Rows are points. Each table stands for the endless flat space through its points: a line for two points, a plane for three, and so on. The two share one point or none. Which?

First (2 x 4):
1.2  0.5  -2.4  0.4
0.2  2.5  -3.4  -0.8
Second (3 x 4):
-0.3  0.5  -2.3  3.2
-2.8  -2.3  -5.5  1.3
3.2  -2.6  -2.5  -2.2
They share: 1.7  -0.5  -1.9  1.0

First (3 x 8):
-0.4  -4.0  3.7  -1.0  -1.7  -3.0  4.3  1.9
-4.9  -0.5  0.3  2.5  0.1  -5.6  2.3  6.4
-4.4  -2.0  1.3  -1.0  -4.9  -4.6  2.3  3.9
Second (4 x 8):
-0.9  -4.2  5.5  0.8  -4.2  4.0  9.3  0.8
-4.0  -2.8  1.6  -1.6  -3.1  -8.1  0.0  3.9
0.9  -1.9  0.6  -3.2  -2.8  -3.0  4.3  2.8
1.3  -2.8  2.1  -3.6  -3.6  -1.2  6.1  1.8
They share: -2.4  -3.0  2.5  -1.0  -3.3  -3.8  3.3  2.9

First (3 x 11):
1.3  4.5  3.8  -3.2  -3.7  -0.7  -4.3  1.9  1.6  0.4  -1.3
-1.5  1.7  4.0  1.0  -2.9  -4.3  -0.7  -0.9  2.4  4.4  3.5
-3.4  1.0  3.6  3.4  -4.2  -5.2  1.1  -1.0  2.6  5.7  5.6
Second (4 x 11):
2.1  1.5  3.3  -1.9  -2.5  -3.8  -2.1  -1.7  0.5  1.5  3.8
4.4  5.4  -0.1  -5.3  -5.3  0.2  1.4  -2.5  -3.8  3.6  1.4
0.4  -1.2  7.3  2.7  2.4  -1.8  -6.5  1.8  1.8  -0.9  5.6
0.0  3.2  4.5  0.3  -1.2  0.6  -2.5  1.4  0.2  3.1  1.6
They share: -0.4  2.4  4.1  -0.5  -2.6  -3.4  -1.9  -0.4  2.2  3.3  2.0

First (3 x 14):
1.2  -4.0  -1.4  -1.8  -0.7  -2.9  -3.7  2.5  4.2  2.2  -2.0  3.1  -1.4  -2.4
1.4  -2.2  -1.6  -1.4  0.7  -0.9  -3.9  2.3  6.2  0.2  -3.2  1.5  0.4  -1.0
1.2  -5.0  0.8  -3.4  -1.1  -5.1  -1.7  2.7  0.4  5.2  -2.4  6.1  -2.2  -5.2
Second (3 x 14):
1.1  -3.2  0.9  -1.9  5.3  -4.0  -3.6  3.9  2.3  4.6  -3.2  -1.6  -2.8  -4.3
3.4  -1.4  1.8  -3.7  -1.1  0.0  0.9  0.9  4.0  0.8  -5.8  5.0  1.2  -3.8
-0.1  -3.4  -0.7  -1.7  3.9  -4.0  -4.6  5.9  3.5  4.8  -2.8  0.0  -2.8  -2.3
They share: no point

First (2 x 18):
-2.1  1.8  -1.4  -2.1  -2.0  5.6  5.7  -2.5  3.0  2.9  1.4  -4.4  -5.4  1.0  -2.6  -1.5  -2.0  -1.5
2.4  1.3  3.1  -3.1  2.5  0.6  2.2  2.0  0.0  2.4  3.9  -1.4  -2.4  -2.0  -3.1  -3.5  -2.5  -1.5
Second (4 x 18):
0.0  3.7  1.3  -1.6  -1.8  6.1  7.4  -0.5  4.0  2.6  3.7  -3.4  -3.1  0.8  -4.0  -1.0  -4.1  -2.3
3.0  5.0  -4.0  1.3  1.4  1.9  2.9  -2.8  3.9  -0.5  6.7  -4.5  -1.0  2.0  -1.3  -5.2  -5.0  -5.2
1.9  4.2  1.3  -2.5  -0.2  3.4  6.0  1.3  2.3  -2.4  3.8  -8.2  -0.2  2.0  3.0  -3.7  -0.1  -2.9
2.1  2.3  -6.1  -0.2  2.3  0.1  -0.4  -3.1  1.2  1.0  6.1  -2.4  -4.0  0.8  -2.8  -7.0  -5.3  -4.6
They share: no point

First (4 x 24):
-0.7  4.0  -4.7  3.3  5.3  0.1  2.0  -2.8  1.6  -6.5  -2.2  3.7  -2.8  -1.6  -3.4  0.3  -5.7  -6.4  5.3  -0.9  3.7  1.2  5.8  0.1
-1.2  1.7  -1.3  1.3  9.4  6.7  2.2  -5.7  2.6  -1.6  4.3  0.8  -0.2  -3.5  3.1  -3.9  -8.7  -2.2  3.3  -4.4  1.0  -0.4  -2.5  3.9
-7.9  3.0  1.0  3.8  2.3  -1.9  0.3  1.6  2.8  -0.8  -1.0  4.1  -5.7  3.7  8.6  -6.7  0.2  -0.6  2.1  4.8  4.5  -6.1  -5.9  5.9
3.2  2.8  -6.7  4.3  6.4  3.7  5.8  -7.0  8.3  -7.1  -1.5  4.4  -0.3  -7.5  -0.9  -5.9  -10.3  -0.4  2.9  -6.0  0.2  3.5  0.0  3.5
Second (2 x 24):
-5.2  3.0  -0.2  4.4  3.2  -1.3  2.4  -2.9  1.3  -5.3  -3.4  5.3  -0.6  -2.6  -0.1  -7.6  -4.3  -4.8  1.5  -0.3  4.8  -4.6  -3.5  4.7
-4.5  3.1  -1.0  4.2  3.5  -0.9  2.3  -2.5  2.1  -4.9  -2.8  4.9  -1.6  -1.9  0.8  -6.5  -4.2  -4.0  2.1  0.0  4.3  -3.6  -2.6  4.3
They share: -3.1  3.3  -2.6  3.8  4.1  -0.1  2.1  -1.7  3.7  -4.1  -1.6  4.1  -3.6  -0.5  2.6  -4.3  -4.0  -2.4  3.3  0.6  3.3  -1.6  -0.8  3.5

First (2 x 24):
-0.3  -2.7  5.4  4.1  2.9  -4.3  1.2  -0.2  -0.3  -5.1  3.7  -1.5  -0.8  2.3  -0.2  -1.2  0.2  -2.8  -1.2  0.8  -0.7  0.5  1.4  5.0
-4.7  -2.3  1.0  3.7  4.5  -1.5  5.2  -1.0  2.5  -1.5  1.3  -0.3  -2.4  -0.9  -0.2  -4.0  -2.6  -1.6  0.8  2.0  0.5  2.1  3.8  1.8
Second (4 x 24):
-3.8  -2.8  4.7  1.8  4.0  -2.9  3.8  -2.0  0.0  -7.5  2.6  1.7  -0.1  -0.7  1.5  -0.4  0.6  0.7  -1.8  3.2  -0.7  2.5  4.6  -0.4
-4.0  -2.1  4.8  2.2  3.3  -3.8  3.5  -1.4  0.3  -6.9  2.6  0.8  0.2  -0.4  1.2  -0.3  0.5  -0.3  -0.7  2.3  -0.8  1.7  4.1  0.6
-1.9  2.2  3.7  5.4  -1.0  -4.7  2.3  2.0  0.5  -2.8  5.6  -5.4  1.4  2.0  0.8  -1.4  -2.3  -1.8  4.2  1.5  -0.7  -0.2  -2.2  5.2
-0.8  1.4  2.9  5.6  -0.2  -2.9  2.6  1.6  0.2  -2.3  6.0  -5.1  0.5  2.1  0.9  -2.4  -3.0  -0.7  3.0  2.8  -0.3  0.9  -2.6  4.8
They share: -2.5  -2.5  3.2  3.9  3.7  -2.9  3.2  -0.6  1.1  -3.3  2.5  -0.9  -1.6  0.7  -0.2  -2.6  -1.2  -2.2  -0.2  1.4  -0.1  1.3  2.6  3.4
